Every row gives one point. The window is the flat piece filled in between its corners: a triangle in 3 columns, a solid with four corners in 4, and so on. A path goes straight from each point to the next, and from the last back to the first. After which points does the path pass through the window?
In the rows, 128 means zero.

Window:
[[133 102 101 153]
 [150 154  85 137]
 [ 87 151  58 118]
 [ 36 134 218 103]]
Path:
(1): [102  86  92  76]
(2): [ 90 121 121 188]
(3): [ 52 190 116 156]
(4): [ 74 126 143  64]
(5): [ 84 133 151  69]
(6): [ 48 148 134 150]
(7): [ 54 175 185 159]
(8): [ 53 131 169  74]
(9): [101  98 121 106]
(10): [ 95 124 126 154]
(11): [ 73 165 143 188]
(12): [112 116 139  86]
Through the window after points: 5, 11

Window, 8 rows:
[[168 171 117 129 153 146 238  91]
 [208 172 153 205 218 203  73 111]
 [102  38 155 225 127 164 160 122]
 [137  14 151 181 147  56  73 152]
 [190  96 128  70 127 155 140 113]
 [ 83 192 198 102  70  98 121  66]
 [164 152  72 110  81  38  62 152]
 [132  98  69 136 173  94  94 136]]
Path:
(1): [129 159 166 110 158 100  93 209]
(2): [129 156 128 114 162 142 108 199]
(3): [196 112  97 189 138  98  87  56]
(4): [159  85  87 123 102  77 129  47]
(5): [123 108 115 121 126  93 137 151]
(6): [147 119 145 107 156 138 166 196]
(7): [156 115 103 134 137 122 132  87]
(8): [172 142 112 129 127 109 113  89]
(9): [138 163 151  72 142 115 133 213]
(10): [122 160 147 130 165 114 159 196]
(11): [162 110 110 186 111 114 120  53]
(12): [165 120  84 129 111  81  96 102]
(13): [141 154 135  96 119  95  86 206]
(14): [151 120 110 140 162 118 125 229]
(15): [185  42  75 142 137 108  94  56]
(16): [151  71  99 175 108 103  80  45]
Through the window after points: 2, 6, 12

Window, 11 rows:
[[108 130 112 147 125 118 179 101 158 232  73]
 [127 130 108  93 102 223 177  89 180 102 159]
 [135  94 117  76  37 129  80  76 175  60 104]
 [198  95 210  91 122 213 111 178 168 207 193]
 [ 34 108 199  46 189  82  65 110 120  83 138]
 [170 197  92 137 156 130 163  46  74 114 120]
 [ 81 120 210 105 155  75 183 129 118 139 112]
 [ 25 172 144  30  63  92 130 116  91 186 121]
 [141 121 159 160 133 190 122 112 116 108  90]
 [141 111  73  96  90 168 203 190 164 211  92]
 [179 229 199 186 201 136 158 178 161 188 136]]
Path:
(1): [183 204 139  57 136 179 158  86 171 204  71]
(2): [157 162 165  57  74 167 141 118 175 135  30]
(3): [106 112  96 126 130 137 139 127 126 158 169]
(4): [127 125 117 147 123 139 119 113 139 132 142]
(5): [141 163 145  69 126 199 155  94 124 145  78]
(6): [165 121 166  76 119 193 162 142 181 190 105]
(7): [129 109 143 120 114 136 138 164 126 163 165]
(8): [ 85 161 129 165 122  96 136 124 131 158 169]
(9): [136 160 197   7 119 153 152 125 125 155  54]
(10): [113 148 176  75 138 142 141  83 141 130 110]
(11): [ 97 120 106 172  99 124  96 106 110 113 196]
(12): [104 129 138 172 130 110 149 123 132 158 163]
(13): [122 154 189  61 149 143 176 121 143 143  80]
(14): [125 169 152  69 138 152 157  91 136 130  89]
(15): [118 140 158 154 131 114 128  92 112 130 155]
(16): [109  99 109 152  97 171 130 134 149 100 177]
Through the window after points: 6, 8, 12

Window, 14 rows:
[[151 189 130  72  76 140  85  61 167 185 102 112 129 159]
 [157 104 122 147  69 142 117  98 149 100 126 180  41  92]
 [115  64 151 132 105  98 194 148 141 140 115 188  46 108]
 [112 213 131 120 143 138  87  94  69 119 136 162  65  57]
 [ 96 121 151 202 148 202 123 199 158 165 137 150  92  93]
 [207 168  76 150 105 169 165 108  80 147 130 129  40  93]
 [162 158  89 158 109 171 189  64 124 179 163 157 178  88]
 [153  63  31 140  48 181 139  71 138 151 168  75 101 122]
 [104 172 111 131  62 172 161  72 111 145 100 173 224 190]
 [204 114 128 107  39 170 152 127 113 141 180  88  94 108]
 [147  81  69  89  94 183 111 179 160 198  91 161 127 104]
 [137 152  82 101 123 106  64  92 121 202 121 214 135 159]
 [122 154  36 133 120  66  87 108 130  38 149 149 105 102]
 [242 150 196 136 134 178 141  82   7 101  32 133 141 113]]
Path:
(1): [157 151 119 151  89 118 119 105 120 174 101 124 117  88]
(2): [153 132  77 181  87  89  98 123 147 176 101 170 109  99]
(3): [138 138 103 101 117 173 146  93 107 117 137 145  97 120]
(4): [142 142 123 101 171 215 152  98 139 154 136 153 119 152]
(5): [157 148  79 180  35  79 109 139  86 163 129 135 108  65]
(6): [163 112 108 125  72 152 127 148 135 167  95 150 124 100]
(7): [141 103  61  64 179 221 104 112 114 159 122 163 100 134]
(8): [162 113  78 100 148 173 107 118 119  88 173 183  86  99]
(9): [133 148  98 187  47 108 162 117 116 169  92 117 137 107]
(10): [151 134 121 193  31 116 112 148 131 129 128 118 110  55]
(11): [135 118  99  61 181 212 157  99 114 174 133 176  86 163]
(12): [167 154  85  80 107 219 123  89 108 114 163 169 107 157]
Through the window after points: 6, 10
